Every row gives one point. The points of each table are mixes of a few directions, plus a little noise. How many directions does each table use, and how many do they share? Where both have some left over, give the other angles between the two spaces (their principal angles), to ten degrees, smallest first.

First (7 x 2):
27 -3

17 -2

55 -6

-85 12

-63 9

14 -2

39 -5
Second (7 x 2):
76 -9

47 -6

-71 9

-39 5

1 0

27 -4

-42 5
Directions: first 1, second 1, shared 1

First (8 x 4):
9 12 -35 -9

-28 -38 95 30

26 31 -15 -22

-18 -22 4 13

11 15 -31 -10

10 14 -54 -12

-49 -62 55 43

40 50 -20 -33
Second (6 x 4):
26 -25 20 -72

-10 54 -44 50

-24 -37 53 -7

0 -21 23 -25

2 58 -47 26

6 -30 -7 26
Directions: first 2, second 3, shared 1; angles 50

First (9 x 8):
15 73 -31 -21 69 69 -68 44

43 -60 -6 -1 40 -26 37 -67

27 -23 1 -3 13 -2 16 -5

-59 8 -14 10 4 -19 -12 -21

15 35 32 -1 -74 18 -9 37

-12 20 9 2 -28 6 -9 21

-38 -26 -11 5 18 -14 17 37

6 21 15 1 -38 4 -9 -9

2 -50 5 8 -3 -35 37 -36
Second (10 x 8):
-2 62 26 -12 22 -29 49 18

3 -57 -26 11 -21 27 -46 -16

2 -38 -17 8 -15 19 -30 -10

-2 38 16 -7 15 -19 29 9

2 -63 -28 13 -23 29 -50 -18

0 -30 -13 6 -11 15 -26 -8

1 -24 -11 3 -9 10 -18 -7

-4 95 43 -18 36 -47 77 27

-3 72 33 -15 25 -33 57 20

1 -56 -27 12 -21 26 -44 -15
Directions: first 4, second 1, shared 0; angles 80

First (8 x 11):
-5 -6 0 14 7 2 -24 4 46 3 -28

14 0 3 7 -27 -8 9 7 -3 -14 10

-40 6 -10 -34 79 23 -6 -26 -35 42 -6

10 -3 3 11 -20 -6 -3 8 17 -11 -2

8 -6 4 21 -18 -5 -18 10 47 -10 -20

-11 -7 -1 13 20 5 -30 0 51 10 -34

35 4 7 8 -67 -19 33 16 -28 -36 38

-11 13 -6 -41 27 8 38 -19 -95 15 44
Second (9 x 11):
-30 5 15 17 34 -12 -6 -34 5 -5 4

-2 31 24 -23 -9 34 10 53 5 -22 3

-16 8 -23 -4 7 19 -15 -3 -16 -8 -8

-39 32 -8 -18 33 47 -12 26 -16 -47 -9

28 -25 25 -29 -32 -24 41 -9 40 -30 4

0 -48 -16 8 39 -60 24 -12 37 33 42

42 -18 13 22 -21 -17 2 -28 -19 -11 -35

-3 12 -30 -17 -57 20 -20 0 -3 45 9

20 3 -1 45 7 -8 -23 6 -34 47 -10
Directions: first 2, second 6, shared 0; angles 40, 80

First (8 x 14):
27 -16 4 -45 -88 4 -26 14 22 -49 -18 32 19 -46

-16 10 -3 27 55 -2 17 -8 -14 30 12 -20 -11 28

-23 13 -3 37 73 -3 21 -11 -19 40 15 -26 -15 38

-22 13 -4 38 73 -4 22 -12 -19 42 16 -26 -16 38

12 -7 2 -21 -40 2 -12 6 11 -22 -9 14 9 -21

-13 8 -2 23 44 -2 13 -7 -12 24 9 -16 -10 23

23 -14 4 -38 -75 4 -22 12 20 -42 -15 27 17 -39

13 -8 2 -21 -42 1 -13 6 10 -22 -9 15 10 -23
Second (10 x 14):
-36 12 27 19 -15 -25 9 -23 -46 19 -4 21 -8 14

-26 10 -63 12 -3 28 18 -4 15 15 -38 -4 11 16

36 -18 -1 -14 74 28 -23 20 25 -21 25 -43 -12 -27

-4 2 95 19 29 -56 -3 -17 -62 17 52 8 -26 12

-10 1 -71 -8 -21 41 4 5 33 -8 -46 -3 18 -7

-7 -14 -19 -21 -7 34 -25 0 2 -32 -29 -1 -1 -44

15 -17 11 -18 23 18 -28 7 2 -29 5 -14 -10 -38

21 11 -2 10 -3 -21 24 11 23 22 23 -2 12 39

-2 8 46 -2 -81 -50 10 -9 -22 6 8 47 10 14

14 5 -24 4 7 4 14 11 28 10 4 -10 10 19
Directions: first 1, second 4, shared 1

First (8 x 24):
10 -21 2 25 -19 -14 -3 -2 -44 -10 -19 -5 -7 -12 -32 7 56 -4 3 -5 30 -14
 -9 34

4 2 14 28 -9 14 22 -4 -26 7 -10 -8 -19 -7 -3 -2 19 -23 12 4 6 8 -2 -10

-25 17 13 -33 -5 12 17 -10 38 20 10 -15 -25 -11 30 -13 -36 -3 3 20 -9 20
 14 -36

18 -24 -2 -37 -27 -10 -45 -8 6 -4 31 -13 24 3 8 41 95 65 -52 2 12 -31 -6
 42

12 -4 27 -15 -22 -22 4 -5 8 14 -6 -2 -22 -30 14 -6 23 -2 4 -11 36 -1 2
 32

-25 29 10 -65 12 -9 6 -3 85 24 19 5 -12 -11 51 -26 -91 5 4 4 -15 23 20
 -30

33 8 -24 60 38 26 -7 22 -29 -18 4 30 49 47 -11 13 -12 -14 2 -25 -43 -2
 -17 -12

-29 -6 -39 36 28 0 4 9 -37 -31 -30 10 12 21 -59 -12 -52 -24 26 9 -20 -1
 -3 -19
Second (11 x 24):
-24 22 -12 -52 11 13 -4 0 52 3 20 -1 10 14 26 -5 -46 32 -14 9 -39 1 11
 -31

20 -3 19 8 3 -17 -2 1 13 15 4 10 -5 -14 20 -7 -14 -23 9 -13 26 14 0 14

5 -27 5 38 1 -12 -7 -7 -26 3 -1 -6 -9 -9 -16 5 4 -39 11 14 36 20 -2 1

57 -10 47 56 -4 -20 12 4 -20 27 -6 15 -18 -28 24 -6 19 -63 24 -29 57 25
 -9 33

26 4 17 38 -11 15 20 4 -35 4 -12 0 -9 -4 -1 3 43 -18 8 -14 5 -2 -8 8

0 -17 0 41 -4 10 5 -6 -37 -2 -4 -12 -8 1 -20 9 21 -27 6 18 12 12 -4 -13

6 -22 9 46 0 2 2 -8 -29 7 2 -9 -11 -5 -10 7 8 -44 11 18 27 25 -2 -13

38 -9 36 33 3 -20 3 0 3 25 5 12 -13 -22 28 -7 -9 -52 18 -16 46 29 -3 17

-26 26 -28 -80 2 -7 -13 9 46 -19 -2 10 21 12 1 -8 -19 77 -20 -15 -43 -42
 6 16

-54 -1 -52 -79 5 -20 -32 1 31 -35 -4 -2 25 16 -36 -1 -26 78 -23 12 -31
 -41 8 12

-46 36 -41 -49 -7 56 16 3 3 -28 -2 -17 16 39 -17 10 20 81 -28 17 -94 -42
 4 -44
Directions: first 5, second 4, shared 3; angles 60

First (8 x 32):
-24 -13 -4 -26 -7 36 18 6 6 -40 -58 -2 13 8 55 16 -50 -82 13 -3 19 -40
 -34 -8 -38 35 0 60 -14 -7 0 43

15 5 -7 14 5 -43 -63 23 -8 14 31 -28 -20 27 -32 -13 29 56 -19 -3 -41 3
 10 12 8 -45 0 -51 9 -20 -7 -10

5 5 -4 14 -3 -26 -22 -1 -4 24 28 2 2 11 -25 -6 36 38 -1 15 -26 24 9 -4
 16 -24 8 -41 16 -4 -10 -24

-24 -12 -15 -20 -11 2 -31 22 -1 -30 -45 -23 9 42 43 10 -25 -55 7 8 -22
 -37 -39 -8 -40 1 10 22 -2 -29 -13 37

-1 7 16 12 -3 32 95 -54 8 33 20 63 27 -58 -13 6 20 2 27 20 48 54 23 -20
 39 38 3 8 10 48 7 -45

-3 4 0 14 -8 -5 24 -23 1 31 22 29 20 -8 -15 1 35 18 16 27 -6 40 8 -18 24
 -1 13 -26 20 13 -8 -36

12 3 13 -4 13 17 22 -4 2 -12 1 -1 -15 -30 -2 -3 -23 1 -12 -27 35 -11 15
 15 3 16 -19 24 -18 17 19 10

17 1 1 -4 15 -13 -46 30 -4 -21 1 -40 -34 8 -8 -11 -22 20 -30 -36 -4 -34
 7 29 -13 -19 -20 2 -18 -15 11 26
Second (8 x 32):
25 43 -8 35 1 -8 20 -11 16 29 -8 25 18 -17 30 28 -3 45 17 15 55 58 31
 -38 37 45 -20 -17 21 25 11 -47

8 30 -25 5 -1 -4 -39 39 14 -32 -76 -30 7 36 94 41 -64 -25 7 -2 40 -18
 -15 -29 -26 53 -25 27 0 -16 6 23

-22 -47 21 -26 1 8 10 -15 -20 -3 51 2 -17 -11 -78 -42 37 -16 -16 -9 -64
 -28 -12 44 -12 -63 29 -2 -16 -8 -12 20

14 31 -10 17 -1 -5 -1 6 12 5 -25 3 11 2 41 25 -17 13 8 8 40 22 9 -26 9
 37 -16 -3 10 8 6 -16

-21 -40 9 -31 0 8 -14 7 -15 -24 15 -20 -15 11 -38 -28 5 -36 -15 -15 -55
 -48 -25 36 -32 -43 20 13 -18 -21 -8 39

14 16 9 23 1 -5 39 -32 2 42 40 35 10 -33 -31 -1 35 48 10 13 18 55 32 -12
 44 6 -1 -31 16 32 3 -50

-14 -24 8 -16 0 5 -6 0 -9 -10 15 -8 -7 4 -26 -18 8 -19 -9 -7 -31 -26 -12
 22 -16 -29 13 5 -11 -7 -5 19

-3 -5 -3 -4 -2 1 -10 9 0 -10 -8 -9 -2 9 6 0 -8 -12 -4 -4 -5 -14 -8 2 -9
 -1 1 7 -5 -7 -2 12
Directions: first 3, second 2, shared 1; angles 70

First (10 x 32):
4 9 -2 1 8 -18 3 -5 -8 -7 2 1 8 12 19 -6 -9 -27 -4 3 0 -38 20 -4 -9 -6 0
 45 -9 -16 17 -14

-11 -6 -2 4 9 5 -19 0 10 15 -3 -8 -7 -15 -1 0 10 1 1 10 12 0 13 -7 5 -11
 -6 -30 16 10 11 11

-10 7 -1 7 1 10 5 7 13 -13 -3 5 -4 3 7 -1 7 0 3 -16 -10 10 -37 -6 5 4 -9
 -23 19 8 12 7

33 0 -11 -1 15 -12 -24 -60 -38 -20 46 -15 33 37 -10 53 -27 -14 -31 53 3
 -64 40 9 -1 -3 20 95 -29 -51 17 -28

-15 23 -1 6 -5 11 23 3 17 -20 7 5 -3 36 6 7 -1 9 -9 -21 -26 9 -52 5 3 17
 3 -6 6 7 10 14

16 -31 20 1 -19 6 -4 19 -7 17 -28 1 1 -45 -15 -20 11 7 3 8 -16 12 21 4
 25 -7 0 -2 6 -10 -31 6

-24 10 -4 -10 1 -11 7 7 14 37 0 -8 -16 16 -1 -12 2 16 3 -1 20 14 30 9
 -21 3 11 -24 -21 30 -8 16

0 13 -9 -4 -1 8 16 -2 -1 -30 15 13 0 16 -2 14 -6 7 11 -27 4 30 -56 -3
 -14 18 -5 -18 0 10 -4 -11

23 -39 23 8 -14 6 -17 21 -9 13 -37 0 6 -64 -7 -25 15 -10 2 15 -20 -9 32
 -5 38 -20 -9 8 21 -24 -18 2

-18 12 -13 -12 6 -7 10 10 9 10 3 5 -16 4 3 -9 0 9 22 -25 35 35 -10 -4
 -32 7 -5 -45 -9 36 -8 -2
Second (10 x 32):
-13 8 12 -2 -8 -16 -5 0 9 30 -13 0 -11 -1 11 -5 -2 -1 -6 7 4 -5 44 5 -7
 -9 11 -1 -18 -11 9 2

19 7 18 -6 -20 -18 -21 -31 -18 -9 -3 22 1 -20 7 42 -19 -5 0 3 17 17 18
 -5 -14 -10 8 3 -29 -63 11 -53

6 14 19 -1 -21 -14 -17 -27 -5 -2 -5 17 -4 -9 11 36 -14 -3 -7 5 5 11 17
 -3 -8 -10 11 0 -23 -57 19 -36

23 -16 -20 11 17 32 24 17 -14 -62 16 -3 27 10 -12 -17 7 -12 4 -16 -37
 -20 -85 -6 29 21 -23 35 45 25 -14 14

27 -20 -1 -12 2 -24 8 14 -30 6 -11 4 10 -24 2 -34 -9 -22 17 1 15 -22 45
 0 -13 -6 -2 50 -20 -2 -31 -21

-43 6 -10 5 14 11 8 23 38 41 -3 -26 -19 25 -3 -29 21 19 -9 4 -6 -2 9 8 7
 3 3 -39 16 59 5 60

5 -7 -3 -9 1 -10 -6 -3 -10 12 1 1 -4 -13 -5 0 -3 3 11 2 27 11 23 -1 -16
 -3 1 -9 -15 5 -13 -13

-8 10 -1 6 -1 14 -6 -12 11 -13 9 1 -3 11 -3 25 2 11 -6 -3 -6 15 -34 -2 5
 5 -1 -28 11 -3 15 4

-16 4 -9 16 12 30 17 17 22 -19 7 -13 4 30 -2 -14 16 3 -15 -8 -43 -16 -58
 2 29 14 -8 -3 40 32 12 46

0 -7 -6 -8 4 -7 -2 3 -5 14 1 -3 -4 -9 -6 -5 0 4 9 2 22 9 19 0 -12 -2 0
 -10 -9 13 -13 -3
Directions: first 6, second 4, shared 3; angles 70
